Each row is a point. The points of each table are mixes of a few directions, plus a little noise. Count the directions of each table, and those that both share. Where both have some left over, give the other angles between the two spaces (their principal angles), to ten degrees, smallest first.
In the rows, zero is written as 128.

First:
[[114 127]
 [162 129]
 [128 128]
 [180 130]
 [ 54 126]]
Second, 7 rows:
[[154 129]
 [144 129]
 [ 63 126]
 [ 87 126]
 [ 92 127]
 [171 130]
 [184 130]]
Directions: first 1, second 1, shared 1

First:
[[131 131 140 134]
 [112 108  45  88]
 [124 123 107 118]
 [144 147 210 166]
 [130 130 138 134]]
Second, 8 rows:
[[126 125 115 122]
 [117 113  69 100]
 [126 125 117 123]
 [134 136 161 143]
 [138 142 182 154]
 [144 149 211 167]
 [111 105  37  85]
 [128 129 132 130]]
Directions: first 1, second 1, shared 1

First:
[[ 98 119 145  98 156 161]
 [193 141 128 141 100 120]
 [106 120 132 123 146 139]
 [ 68 109 121 140 161 127]
 [183 170 104 126  43  71]
 [120 109 137 139 163 150]]
Second:
[[129 130 128 126 125 127]
 [143 177 126  58  54 109]
 [118  95 129 175 179 141]
 [116  89 129 184 187 143]
 [117  93 129 178 181 142]
 [133 143 128 107 106 122]
 [128 129 128 126 126 127]
 [141 169 127  70  66 112]]
Directions: first 3, second 1, shared 1

First (7 x 8):
[[131 133 123 132 127 128 132 125]
 [ 95  68 185  85 151 118  64 165]
 [106  90 164 101 143 121  87 151]
 [111  98 155 106 140 123  96 146]
 [158 184  76 167 106 138 187  95]
 [135 142 116 137 123 131 143 120]
 [158 182  78 166 106 137 186  95]]
Second (9 x 8):
[[123 166  93 175 160 146 122 104]
 [115 119  57 136  64 150 159 144]
 [121 165 122 115 124 136 114 146]
 [152  58 117  86 110  92 160 106]
 [127  42 109 125 150 108 128  97]
 [170 149 163 115 161  97 147  91]
 [100 128 151  94  99 139  96 184]
 [130 198 149 160 149 145 120 128]
 [114 126 189 145 133 140 106 152]]
Directions: first 1, second 5, shared 1

First (7 x 9):
[[ 88 134 104  64 103 167 167 142 163]
 [141 126 136 149 136 115 115 124 116]
 [157 124 146 174 146  99 100 119 102]
 [ 62 137  89  23  88 192 192 150 186]
 [145 126 138 155 138 112 112 122 114]
 [148 125 140 159 140 109 109 122 111]
 [155 124 145 172 145 101 101 118 103]]
Second:
[[ 87 145 120 130 154 141 128  77 101]
 [131 132 102 146 116 114 169 129 108]
 [110 125 176  97 109 145  90  81 112]
 [146 121 130 164  83 109 165 210 134]
 [137 139  91 112 166 120 146  76 117]
 [119 152 119 121 173 122 141 109 125]
 [ 98 134 104 170 142 135 140 162 129]
 [122 147 223 101 142 131  85 186 167]
 [148 118  90 119 171 134 104 120 161]
 [182  67 124 120  24 129 111 129 126]]
Directions: first 1, second 5, shared 0; angles 90

First (11 x 11):
[[110 131 121  89 164 139  48 109 130 113 120]
 [114 141 121 107 107 137 166 208 109 181 152]
 [127 134  92  73 202 114  94 169 132 164 128]
 [135 168 132 180 114 134 165  16 122 105  91]
 [137 153 204 144 101 197 101 112  95 128 190]
 [138 135 112 146 142 110 148  88 136 121 103]
 [159  66 142 160 108  94 153 160 155  98 141]
 [109 145 134 108 117 153 112 145 111 145 141]
 [125 113 104 154  82  94 203 150 138 131 104]
 [125  92 132 114 141 120  66 122 145  89 124]
 [130 129 113 134 128 114 152 128 132 133 115]]
Second, 10 rows:
[[ 90 140 120  95 109 147  95 141 116 133 120]
 [131 108 135 170  80 113 166 103 139  96 110]
 [ 89 171  94  57 157 149 101 183 104 190 131]
 [ 83 141 120  92 103 150  88 141 115 131 119]
 [172 126 128 148 172 108 164 129 136 145 143]
 [172 135 128 123 203 120 134 141 130 160 156]
 [139 139 133  95 187 143  82 142 122 149 153]
 [135 115 139 146 115 125 130 111 134 107 126]
 [141  78 175 186  72 127 104  60 149  38 122]
 [129 126 108 166  82  99 216 129 134 132 101]]
Directions: first 5, second 3, shared 3

First, 11 rows:
[[149 102 164  75 134 121 164 144 130 169 113 102 185 107]
 [148 102 129  96 133 165 153 156 124 137 138 149 178 129]
 [126 132  89 159 136 184 110 133 130  98 159 169 106 140]
 [125 129 168 101 114  58 142 119 123 154  92  85 143 121]
 [124 135 147 130 144 109 123 103 147 159 117  79 104  92]
 [116 142 110 152 114 119 112 125 118  98 131 151 107 153]
 [113 151  86 187 146 172  88 105 144 102 158 143  58 121]
 [133 120 164  95 123  86 148 127 127 158 102  93 155 115]
 [127 129 126 128 122 124 128 131 123 121 127 136 131 137]
 [129 127 117 133 128 144 126 133 126 119 137 144 128 135]
 [118 139 107 150 113 127 114 130 116  95 134 159 113 157]]
Second (9 x 14):
[[125 137 111 136 128 122 148 118 130 139 117 142 132 169]
 [128 127 133 130 129 129 119 128 129 123 132 122 120 115]
 [127 152 102 175 135 105 171  95 135 144 104 151 107 249]
 [101 161  99 169 135 123  96  93 143 124 131 117  67 113]
 [124 136 126 144 131 125 119 118 132 124 129 122 106 129]
 [155  98 189 128 132 130 101 150 120  96 148  97 115  86]
 [127 119 133 105 124 138 116 141 125 126 135 123 143  84]
 [141 109 134  88 120 134 157 154 117 140 122 145 185 136]
 [126 113 126  76 118 145 126 155 121 135 133 133 178  71]]
Directions: first 3, second 3, shared 1; angles 60, 80

First:
[[ 98  61 146 132  74 134 130  79 155 134 105 129 122 203  85  95 142  91]
 [149 123  93 153 138 137 118 150 124  98 165 134 140  80 116 165 121 125]
 [149 205 137 115 176 117 116 141 131 155 125 119 128  86 195 106 120 176]
 [117  94 143 142 117 149 122 104 154 125 101 123 132 155 118  79 118 118]
 [ 98 112 160  98 115 121 166 140  85 129  93 127 113 178 105 140 131 113]
 [109 103 116  96  62  84 140  99 120 153 162 146 109 181  86 195 180  91]
 [130 169 126  97 110  85 114  95 148 181 151 133 114 142 158 139 166 139]
 [154 194 128 129 158 119  87  99 182 171 135 118 133  94 203  71 130 174]
 [125  85 129 158 148 171 147 169  99  69 106 124 142 110  95 125  89 115]
 [137  80 115 180 146 179 118 143 141  74 119 123 153  98 105  96  88 120]
 [142 180 119 106 165 112 153 191  66 115 147 131 123  80 143 197 123 146]]
Second:
[[ 90  76 134 144  51 145 118  62 129 157 141 154 111 170 138  57 105  95]
 [102 233 153  61 142 102 185 112 104 175 147 147  84 147 107 142 166 103]
 [153 115 138 143 185 141 122 180 134  86  76  95 157 110 129 137 115 162]
 [159 152  97 137 159 122 122 176 104 104 160 129 140  65 140 187 121 147]
 [141 120 129 136 130 124  98  89 204 140 115 111 141 151 119  99 158 133]
 [ 99 126 142  98  96 113 158 106 114 146 131 140 106 177  89 144 154  94]
 [146 168 100 151 162 155 129 139 133 105 170 140 132  62 118 126 112 120]
 [135  79 141 124 140 115 133 187  90  96  77 104 146 144 130 180 122 155]
 [127  84 119 158  87 135  86  99 138 143 134 134 136 126 181  80  98 143]]
Directions: first 4, second 6, shared 4

First (10 x 20):
[[146 119 127 122 121 125  92 136 147 111 132 117  92 131  73 144 136 149
  148 129]
 [154 164  97 144 139 131 141 128 112 159 122 170 132 134 110 152 122 136
  125 124]
 [123  92 148 117 124 107  69 139 174  82 114  64 106 109  83 148 138 140
  162 135]
 [125 142 119 138 140 123 143 125 122 142 115 135 154 120 148 136 121 119
  123 127]
 [ 92 109 146 129 141 106 128 127 145 110 100  78 174  98 176 127 124 103
  130 133]
 [128 122 134 122 120 134 127 128 126 124 140 130 115 135 125 117 131 131
  126 127]
 [127 126 136 117 108 155 154 122 102 137 164 159 107 156 145  88 131 130
  106 125]
 [124 131 123 136 142 112 120 130 140 126 104 110 151 109 131 149 124 122
  137 130]
 [148 149 112 131 122 146 147 125 104 151 148 174 111 150 117 122 127 138
  116 123]
 [113 127 137 124 122 141 159 120 107 137 143 142 139 138 172  97 126 115
  106 126]]
Second (9 x 20):
[[118 131 130 130 131 129 145 124 120 135 126 131 146 126 156 119 124 117
  118 128]
 [146 123 125 124 122 127  99 135 143 117 131 123  97 132  80 143 134 146
  144 128]
 [ 85 140 136 137 142 132 201 111  92 156 119 141 205 118 249  91 112  82
   86 127]
 [111 132 131 132 134 129 156 121 114 139 125 133 158 125 175 113 122 110
  111 128]
 [143 124 126 125 123 127 103 134 141 118 131 123 102 131  86 141 133 144
  142 128]
 [136 126 126 126 125 127 115 131 135 123 130 126 114 130 106 135 131 136
  136 128]
 [145 123 125 125 122 127 101 135 142 118 131 123  99 132  83 142 134 145
  144 129]
 [123 129 129 129 130 129 136 126 124 131 127 130 136 127 142 124 126 123
  123 128]
 [147 123 125 124 121 126  96 135 144 116 132 122  95 132  76 144 135 148
  147 129]]
Directions: first 3, second 1, shared 1

First:
[[129 127 129 134 127 125 131 123 131 122 133 129 127 120 136 148 121 126
  143 123 147 116 124 111]
 [127 131 121 112 133 139 118 142 120 147 112 126 129 153 104  66 149 134
   80 146  69 166 140 182]
 [126 134 117  99 137 145 111 151 112 161 101 124 130 172  85  20 165 137
   45 158  24 193 149 222]
 [127 130 124 118 131 133 121 136 122 141 119 127 128 144 113  87 142 131
   97 139  89 152 136 164]
 [130 123 140 157 118 110 145 104 144  93 155 131 127  83 172 238  90 119
  213  98 234  61 106  31]
 [127 132 121 111 134 138 118 141 119 147 113 126 128 153 104  66 150 133
   80 144  69 166 141 181]
 [128 127 129 129 128 128 128 127 128 127 129 128 128 127 129 130 127 127
  131 127 131 127 127 125]
 [130 124 137 154 119 112 144 107 142  98 151 131 127  89 167 225  94 120
  202 101 221  70 109  44]
 [129 126 132 139 124 121 134 118 133 115 139 130 127 111 145 171 114 125
  160 116 167 103 120  91]]
Second (11 x 24):
[[165 147 114  41 101 121 182 116  91 140  87  79 104 223  71  24 130  76
  101 174  78 129  97 158]
 [129 129 128 126  86  94 153  99 126 116 126 117 121 140 119 164  99 102
  174 105 171  78 112  67]
 [174 148  80  77  91 111 177 114  99 121 130  99 105 176 106  86  99  72
  173 113 108  94 116  74]
 [110 121 129 157 149 143  93 146 140 137 137 151 140 100 139 129 145 159
  102 121 104 160 154 158]
 [136 131 108 137  94 101 146 109 127 113 144 127 122 120 135 171  95 105
  191  86 164  80 126  50]
 [ 93 118 147 150 130 128  92 137 138 147 112 144 142 126 110 111 153 159
   74 132  95 164 148 184]
 [129 127 117 147 170 162  97 158 135 134 148 149 137  95 152 115 147 157
  105 130  94 169 154 162]
 [185 147 109  60 152 156 176 134 101 121 124  92 106 168 129  68 127  90
  132 176 115 129  97 137]
 [ 87 110 169 175 134 121  97 123 153 127 126 149 145  91 142 190 136 163
  117 123 171 128 131 137]
 [106 118 143 164 172 157  85 154 146 136 139 155 144  86 152 137 154 173
   91 136 113 171 151 177]
 [ 95 112 164 176 129 116 109 116 153 116 136 146 142  84 153 212 122 153
  146 113 196 107 124 104]]
Directions: first 1, second 4, shared 1

First (10 x 32):
[[114 159 104 136 128 107 151 117 128  99 113 129 111 108 120 129 136 131
  118 132 117 120 116 136 140 126 136 164 121 152 124 144]
 [113 158 104 136 128 110 151 116 128  99 114 129 112 110 118 128 135 131
  120 131 119 120 116 137 140 125 135 162 120 150 124 144]
 [173  30 204 103 129 191  51 164 130 223 171 123 180 191 156 128 102 118
  155 116 160 154 165 103  86 139 102  14 155  53 142  77]
 [ 87 215  59 150 128  69 199  97 127  44  88 133  81  72 102 131 150 136
  104 139 100 105  95 152 166 119 152 231 105 194 116 173]
 [136 114 140 125 129 138 116 134 129 142 135 126 136 138 133 129 124 127
  133 127 133 133 135 125 123 129 124 110 132 117 131 119]
 [159  65 179 113 127 168  77 151 129 191 157 124 163 170 146 127 110 121
  146 119 149 145 153 110 100 134 111  53 145  79 137  94]
 [108 167  97 137 128 104 160 113 127  89 110 130 106 104 117 130 139 133
  117 133 115 118 113 139 143 123 138 175 118 158 123 149]
 [122 139 119 132 127 121 138 124 128 117 124 130 121 121 124 127 131 131
  125 130 126 126 125 131 134 126 130 141 126 137 126 134]
 [ 97 193  76 144 128  86 182 103 127  64  98 133  92  84 110 129 146 133
  110 136 106 111 104 145 156 120 145 206 111 178 120 162]
 [170  43 198 107 129 185  60 161 129 212 166 124 175 184 154 128 103 119
  152 118 156 150 161 106  91 137 105  26 151  61 141  83]]
Second (8 x 32):
[[131  88 169 133 152 156 114 108 116 173 143 116 140 143 130 101 140 140
  148 116 130 119 145 130 127 121  95  92 145 115 163 104]
 [144 144 103 131 121 126 120 132 157 108 124 144 137 153 152 161 133 122
  131 137 135 126 114  95 123 106 143 131 121 126 118 152]
 [169 152  82 138 121 135 103 128 199  99 123 164 155 199 190 198 144 117
  144 146 149 119  99  44 115  68 151 119 119 117 119 179]
 [123  78 184 131 157 158 118 106 100 184 146 107 135 129 116  82 137 144
  146 111 126 120 153 149 130 132  86  91 149 116 169  90]
 [135 129 124 130 129 131 123 126 138 127 128 133 133 140 138 137 131 127
  132 130 132 126 125 114 126 118 129 124 128 125 129 134]
 [ 84 123 155 115 124 107 161 138  60 136 126  96  93  47  63  69 105 133
  102 115 106 143 150 214 142 194 121 155 129 146 119  87]
 [122 225  28 118  70  61 160 176 159  19  91 158 101  96 128 196 102  99
   82 158 123 149  87 120 130 143 209 212  87 158  43 187]
 [116  84 180 128 152 150 125 110  93 178 143 105 129 117 107  79 132 142
  140 111 123 123 153 159 132 142  91 100 146 120 162  89]]
Directions: first 1, second 2, shared 0; angles 40

First, 10 rows:
[[122 151 100 126 119 123 123 136 150 144 136 139 121 139 166  82 144  61
  130 106  96 109 111 165 115 170 117 124 104 103 148  64]
 [126 100 157  88 169 156 149 121 138 166 160 102 140 141 110 146  97 177
  141 143 160 121 156  97 145  70 118  98 166 160 146 145]
 [135 102 122 124 121 120 114 107 127 108 143 116 111 132 128  56 152 128
  115  93 121 150 118 142 109 141 112 106 131  81 140  97]
 [131 155  72 176 147  83 167 183  95 206 173 137 159 131 141 197  71 140
  103 112  87 139 155  68 129 197 170 217 127 143 125 145]
 [124 146 136 130 105 135 110 121 140  91  89 144 119 122 136 117 154  93
  138 141 129 119 108 164 124 128 122 118 108 124 116 120]
 [139  95 148 128 109 123  99 102 106  86 117 109 106 103 101  89 159 176
  118 125 152 147 120 117 133  94 118 102 138 125 128 159]
 [122 161 119 135 113 122 119 160 114 169 119 132 128  94 141 178 127 127
  135 162 133  75 128 102 170 108 138 142 111 209 146 162]
 [125  92 139 129 134 138 144  91 136  59 127 145 128 160 100 163 130 126
  122  92 120 142 124 157 102 152 131 117 128  47  95 110]
 [130 183 136 133 143 136 142 152 158 142  85 142 157 149 153  96  99  88
  149 175 128 187 135 154  94 141 135 167 136 136  93 121]
 [126  97 150 111 120 141 114 108 116 109 131 116 111 109 103 155 146 166
  130 131 154  90 126 113 159  79 119  89 132 152 143 157]]
Second, 11 rows:
[[108 101 184  75 184 193 175 105 168 121 131 133 155 174  93 249  82 147
  164 157 167  90 154 131 143  65 127  90 158 140 110 143]
 [132 139 107 143 110 107 111 138 117 141 133 125 116 111 145  87 145 117
  117 117 115 126 119 124 127 147 127 137 116 131 144 118]
 [112 136 131  88 145 157 138 138 154 180 152 126 128 134 148 158 122 101
  151 138 134  50 131 134 161  97 113  91 121 173 169 101]
 [129 108 159 126 145 144 147 108 130  85 111 134 143 151  94 172 107 160
  132 138 145 166 143 130 112 114 137 135 149  99  86 156]
 [140 145  99 151  95  95  93 139 114 135 123 120 110 100 156  25 161 110
  111 114 109 156 108 133 114 156 118 137 114 123 146 106]
 [128 122 147 120 138 142 134 116 136 111 120 127 133 140 116 133 120 139
  134 136 139 146 134 135 120 114 126 120 142 117 114 133]
 [116 153 123  75 130 153 106 140 169 196 145 108 109 123 180  38 155  71
  154 141 134  64 114 156 153  93  86  67 119 181 201  63]
 [132 134 108 155 112 101 120 134 108 120 126 130 125 115 129 122 135 135
  112 115 114 142 123 117 124 157 138 154 118 119 122 138]
 [149 126 110 184 100  83 108 125  90  80 105 131 121 111 114  81 143 155
   98 110 114 209 120 118  93 175 146 178 127  80  90 153]
 [128 135 119 127 121 125 120 132 127 140 131 124 122 120 141 105 137 117
  127 125 122 120 123 132 131 130 122 123 123 136 143 117]
 [129 114 119 167 130 107 152 132  96  97 129 147 143 129  94 237 102 166
  108 114 116 141 140  98 131 159 166 179 127 106  86 176]]
Directions: first 6, second 3, shared 3
